Rows are points. A path goes straight from each point to the next, and from the last back to the first. The post is the endless flat space through its rows: a point in 2 columns, a line in 3, a plane in 4, and so on, so that a path can go around it. Count how often the path circles the post. Going back the other way cancels.

Post, one row:
[[  4 -20]]
Path (29 x 2):
[[-38  -8]
 [-11 -61]
 [ 25 -45]
 [ 39 -23]
 [  4   6]
 [-38   9]
 [  1  -3]
 [ 27  -6]
 [ 13 -33]
 [ -7 -63]
 [  1 -44]
 [ 23 -35]
 [ 18 -19]
 [  6   7]
 [-23   1]
 [-29 -45]
 [ 13 -43]
 [-12 -51]
 [-22   3]
 [  6  -1]
 [ 39   3]
 [ 48 -47]
 [ 13 -10]
 [ -6  -6]
 [-43 -18]
 [ -4 -69]
 [ 14 -32]
 [ 34  -5]
 [-11  11]]
Times around: 2

Post:
[[-10  -1  25  27  -2   8 -23  32]
 [-16 -14  31  -4 -24  18 -11  39]
 [ 24 -35 -45  22   3 -47  -6 -16]
 [ -8  13  36  -7   0 -14  10 -20]
 [ 30 -26 -23   4  24 -22 -10   4]
 [-17  19   3   0 -11   4 -27  60]
 [-41  -8  21   3  20  -5  39 -25]]
Path:
[[ 54 -10 -30  48  22 -11 -22   6]
 [-28  -5 -29   0  42 -37  64 -17]
 [-22 -31 -19   4  21 -53  -6  35]
 [-12 -71   4   8 -45 -11 -36  23]
 [ 36 -21 -37 -14  -8  15 -25  18]
 [-26  47  -2  29 -23   8  20  18]
 [ 31 -24  62   9 -20  16  -8  30]
 [ -6 -29  37  26  12 -28 -15  -9]
 [ 12 -28   5 -68 -40 -18 -17 -20]
 [-37  16  -1   6  -5   7  -2  21]
 [ 72 -37 -23  29 -27 -23 -13 -20]
 [ -5 -15  13  31   9 -52  39 -33]
 [-51 -10  -9  25  28 -31  -1  32]
 [-28  -9  -8  -9 -11  -7 -48  30]
 [ 27  35   6 -23 -45   3 -33  -7]
 [ 30  26  32   8 -26 -23  -4  -7]
 [ 17 -80  28  23 -11 -34   5   1]
 [-56 -23  18  22  -6 -43  21 -50]
 [-24  -6  69 -10  34  21  -1 -35]
 [ 21  -1  66 -33 -35  36   3 -13]
 [-31  -9  -1   7 -12  19   7  75]
 [  9 -53 -15  26  41 -12  12   6]
 [ -7 -26  16  37 -15 -27   7   5]
 [-17  -9  -8  64 -47 -23  13   2]
 [ 21 -34 -18  28 -11 -55  -8 -21]
 [-64  -3 -57  -7  55 -22  14  35]
 [-67  12 -47   8   1 -14  14   9]]
Times around: 5

Post, 11 rows:
[[-21   5   0 -37  33  35  24  -8   8 -13  -2 -38]
 [ -6  17  -5 -28  47  18  -2  13  10  33 -55  21]
 [-30  35   8   6   4  11   4  15  -1 -12 -32  -4]
 [-20   6 -18 -45  -5 -38  -1  41  41 -10  -6 -43]
 [ -3   1 -17 -31  19  -2  17 -31 -29  46 -24 -39]
 [ 17  10 -22   7  60   3   3  -3  21  14  -1 -32]
 [ 44 -19   7  -4 -37 -24  12  12   2 -53  28  31]
 [ 24 -11  11  27  59 -18  -1  24 -12 -11  14  54]
 [ -6  -1 -60 -33   8  11 -16  33  30  17  11 -58]
 [ 22   9  -7  -8 -43 -30  42  -8  -1 -28  64  17]
 [-30   9  12  12  24  12  -8  -2  26   3  -7  11]]
Path:
[[ 19  10 -44 -17   7  69   7  35   3  37 -38 -17]
 [  5   0  10 -24 -10 -22  18 -14 -38  38  15 -38]
 [ 51 -21  23 -48  23 -54   8   7   3 -29 -16  38]
 [ -6  45 -58 -26 -32  -1   7  22  36 -30   5 -38]
 [ -8  -7 -16 -19  47  -6  -1  45 -10  -7 -53 -11]
 [ 29  19 -40 -17  -6  23  46  18  38   5  18 -10]
 [-23   4  10 -20  -2  -4  -2  23  27   0  37 -50]
 [-10  15  35   0  72 -82  -4  29 -19   6 -52 -17]
 [-37 -13 -10 -13  35 -19 -28  39  -2  -4   6  22]
 [ -1 -12 -11 -46   1 -40  53 -14   7 -56  26 -27]
 [-19  21 -50 -56   0  30  38  21  23  24  -6 -23]
 [-25  14 -76  -2 -32  27 -26  36 -27  21 -35 -31]
 [ 69 -17 -35   1  14 -27 -14   7  46 -32  23  31]
 [ 15 -33  10  -1  47 -34  21 -60  34  30   4  10]
 [ 28 -31 -35 -10  14 -22   9  73  -9   5  13 -15]
 [ -1  25 -20   5  20  43  -7   5 -13  23 -32 -26]
 [  5   2 -25 -36  11 -22 -40  13   9  43 -52 -33]
 [-12  -8 -10  39  18  25 -35  27  49 -47  83  78]
 [-16  -6 -23   7  59 -14   9  18  21 -35   2 -67]
 [-31  22  10  22  53 -25  11  25  -3  27 -47 -23]
 [-58  36  36  38  60 -46 -18  47  18  46  -8  27]
 [ 45 -22 -29 -49  11  12 -28  33  -3   2  15 -16]
 [ 14  31 -10 -15  20 -14  15   7  30 -21  -3   1]
 [ 35   0 -47  -2 -23 -10   2  30  29 -44  42   2]
 [  9  20 -20 -17 -31   6  16  -5  57  35 -30   6]
 [-13  24 -14 -19  15  25  42  10 -28   4  16 -24]
 [ 50 -15  13 -40  14 -37  33 -21  -3 -20  35 -49]
 [  9  -8 -20 -63  11 -30   1   5   0 -15  12 -61]
 [  4 -22 -13 -21   2  -4  34 -15 -12 -63  44 -15]
 [-30  16  -4  10 -11 -23  20  14  35 -16  11  -5]]
Times around: 5
